Each row is a point. Examples show where two turns around zero, p and q, send a point. Write where each new point lands after one turn and then the other. Backwards means that the second turn is done in reverse. Each puzzle has new turns, and all numbers are rounded.

Turn p:
[-1.1  5.3 -2.5] -> [ 2.0  4.3 -3.6]
[-3.3 -2.1  5.4] -> [-6.5 -1.0  1.1]
[ 0.1  0.2 -3.2] -> [ 2.6 -0.6 -1.8]
[ 4.3 -3.4  0.3] -> [ 2.0 -2.7  4.3]
Turn q:
[-1.4  2.9 -2.1] -> [ 0.9  1.3 -3.5]
[ 0.7 -1.7  2.8] -> [-1.7 -0.1  2.9]
[ 1.1 -4.6  3.6] -> [-2.4 -2.2  4.9]
[ 0.0 -0.3  3.3] -> [-2.4  1.1  2.0]
[ 4.5  2.8 -0.2] -> [3.6 3.5 1.6]
[-4.9  0.9 -7.4] -> [ 2.0 -3.6 -7.9]
Where do these land?
p, then q: [ 4.5 -0.8  3.6] -> [-4.1  2.9  2.9]
p, then q: [-4.0 -0.9 -7.0] -> [ 6.5 -4.9 -0.5]
q, then p: [0.0 3.1 0.6] -> [ 1.3  2.5 -1.4]
p, then q: [-0.5 -1.4  2.8] -> [-3.0 -0.6 -0.6]

Turn p:
[-2.9  2.5 -3.5 -7.0] -> [ 5.2  1.7 -3.8 -5.6]
[-1.4 -0.3 -3.3  3.1] -> [ 0.0  3.2 -1.5  3.2]
[-1.2 -4.1  0.0  2.3] -> [-2.7 -1.1 -2.5  3.0]
[ 6.4 -0.6  4.9  1.7] -> [-1.4 -5.0  6.2  1.7]
[-1.0  2.5  1.8 -0.1] -> [-1.1  1.3  1.6 -2.3]
Turn q:
[ 0.3 -2.5 -0.4  5.0] -> [ 0.1 -3.8  2.3  3.4]
[ 1.5 -2.6  1.3 -1.3] -> [ 3.1 -0.7  0.7 -1.4]
[-6.5  6.9  2.8 -3.2] -> [-6.2  7.9  1.4 -2.5]
[1.9 2.1 0.2 0.1] -> [ 0.7  1.6 -1.6  1.6]
[ 2.9 -3.9 -4.0 -0.7] -> [ 2.3 -5.0 -3.0 -1.1]
Where do these land?
q, then p: [-1.3 -4.6 -3.9  0.8] -> [-0.9 -4.0 -4.5  1.1]
p, then q: [ 1.7  3.9  2.8 -4.0] -> [ 4.3  2.9  0.1 -3.9]
q, then p: [-2.3  5.5  4.5 -2.4] -> [ 0.4  4.9  3.7 -4.9]
p, then q: [ 0.5 -1.8 -4.8  3.9] -> [-1.8 -1.4 -0.5  6.0]
q, then p: [ 1.5 -2.9  1.4  1.8] -> [-1.2 -3.0  1.6  1.8]

Turn p:
[ 7.4  1.5 -2.4 -2.9 -0.8 -1.5 -3.1  0.4] -> [ 6.2  1.7  3.4  0.1  1.4 -2.4  3.2 -3.5]
[ 2.2  2.5 -0.8  3.0 -2.4  2.9  5.1 -1.3] -> [-2.2  5.5 -1.9  0.2  1.6  0.8  4.0  2.3]
[ 2.0 -2.4  3.3 -6.2 -5.0 -0.1 -4.4 -1.1] -> [ 4.3 -3.2  3.8 -2.2 -2.6  5.4  2.7 -3.7]
[-0.8  2.7  5.3 -2.7  1.1 -0.3 -0.4 -1.4] -> [-2.0  0.3  5.2 -1.3  0.3  3.0 -2.2 -0.5]
[ 3.1 -1.4  1.6  1.7  3.5  0.2  1.8  1.1] -> [-0.9 -0.7  1.9  3.8  2.6 -1.5  1.1  2.0]
[-1.0 -1.9  1.9  5.7  4.7  0.5 -2.7  5.2] -> [ 0.4 -1.6 -0.2  7.1 -1.7 -2.3 -4.5  3.9]
[  0.4   5.5   1.3  -2.8 -10.4  -2.6   1.1  -3.6] -> [-0.7  5.7  2.2 -7.5 -5.5  3.2  4.9 -3.2]
[-2.1  1.1 -7.4  1.9  2.2  5.7  1.4  1.6] -> [ 2.3  2.7 -7.8 -0.1  4.3 -1.3 -2.5  2.6]
[-6.8 -2.0 -3.1 -1.4  0.7 -1.0  2.6  3.1] -> [-1.1 -3.9 -4.3 -4.3 -0.6 -1.8 -2.8  3.8]
[-3.1 -4.6 -2.0  2.5  2.0 -3.7 -0.6 -0.9] -> [-2.6 -4.7 -3.2  1.4 -1.6 -3.6 -1.0 -1.6]
[-1.3 -1.0  2.5  1.3  4.4 -0.3 -0.7 -3.1] -> [-3.8 -1.7  1.0  2.7  1.8  0.4 -2.7 -1.9]
Turn q:
[-1.4 -1.4 -0.4  1.1 -4.0 -3.5  3.9 -4.0] -> [ 0.6 -4.3 -0.6  0.3 -5.9  0.9  0.8 -3.0]
[ 1.2  3.8 -0.1  0.1  0.7 -2.3  0.9  4.5] -> [-1.6  2.4  2.2 -0.3 -1.3 -4.1  1.4  3.0]
[-3.0 -5.1 -3.0 -3.6 -0.2  3.6 -0.5  2.2] -> [-0.8 -2.1 -4.0 -1.3  2.3  4.9 -0.7  4.8]
[ 4.0  2.7 -3.1 -2.0  3.6 -2.3 -3.9  1.6] -> [ 1.0  3.0  0.3 -4.7  2.2 -5.1 -2.7  1.5]
[-4.2  4.2 -2.2  5.0  1.1  5.8  2.3  2.3] -> [ 0.5  2.4 -4.1  5.2  2.2 -1.4  7.2  1.4]
[-4.7 -2.1  4.6  2.1 -4.4 -4.5 -2.4 -2.8] -> [-6.4 -3.3  0.0  2.1 -2.8  1.5 -2.0 -5.9]
[ 5.8 -0.1  2.1  4.4  2.2  4.2 -1.5  0.8] -> [ 4.2  1.0  3.5  4.3  5.4 -1.9 -1.2 -0.2]
[-2.5  1.7 -0.9 -1.0  3.9 -2.4  2.8  0.9] -> [-1.3  0.5  0.5 -3.8 -0.5 -1.0  4.8  0.5]
[ 4.9 -3.7  3.0 -6.0 -2.9  1.4 -1.6 -5.4] -> [ 3.9  0.4  2.1 -1.8 -1.4  6.2 -7.5 -2.1]
Where do these land?
q, then p backwards: [ 2.3 -1.7 -8.1  2.2  0.6 -3.8 -0.1  2.7] -> [-2.4 -3.1 -5.2 -1.2  2.1 -3.9  2.3  5.7]
q, then p: [-3.2 -0.1  0.3 -1.7 -0.5  6.2 -0.6  1.0] -> [ 1.3  3.7 -3.4  1.3  3.0 -0.5 -2.5  3.0]
q, then p: [-1.9 -1.0  3.8 -1.0 -2.8 -2.5  4.2 -0.3] -> [-1.8  0.0 -1.7 -0.3 -2.8  5.5  2.1  1.8]
p, then q: [-2.2  1.2  0.0 -0.3 -0.5 -2.5  1.3 -5.5] -> [-1.3  0.9 -3.4 -2.5 -1.6  3.4  1.4 -2.9]
q, then p: [ 2.2  1.3  1.9 -3.3 -2.5 -1.2  1.1 -2.7] -> [ 1.8  2.6  1.3 -0.5 -1.9  3.9  1.3 -2.1]
p, then q: [-3.9  1.5  4.1  2.6  0.1  4.9 -6.0  3.3] -> [ 0.0  2.5 -2.9  7.0  3.9 -2.4 -5.2  0.5]
p, then q backwards: [ 5.6 -1.6 -5.5  3.1 -1.0 -1.3 -1.7  1.4] -> [ 1.2  5.0 -3.5  5.7  0.4  1.9  2.0 -1.6]
p, then q: [-1.6 -3.6  5.2 -1.1  2.3  1.3  1.2 -3.5] -> [-1.5 -2.1 -1.6  2.1  4.6  4.8  2.5 -1.0]
p, then q: [-4.1  1.5  5.6 -5.3  2.1  1.5 -3.3  1.8] -> [-1.8  2.7  1.0  2.4  5.5  4.4 -5.6  0.2]
q, then p: [ 6.7  2.6 -7.3  4.7  2.3 -2.7  3.8  1.7] -> [ 0.8 -3.0  6.3 -0.4 -2.1 -7.4  6.9  0.4]
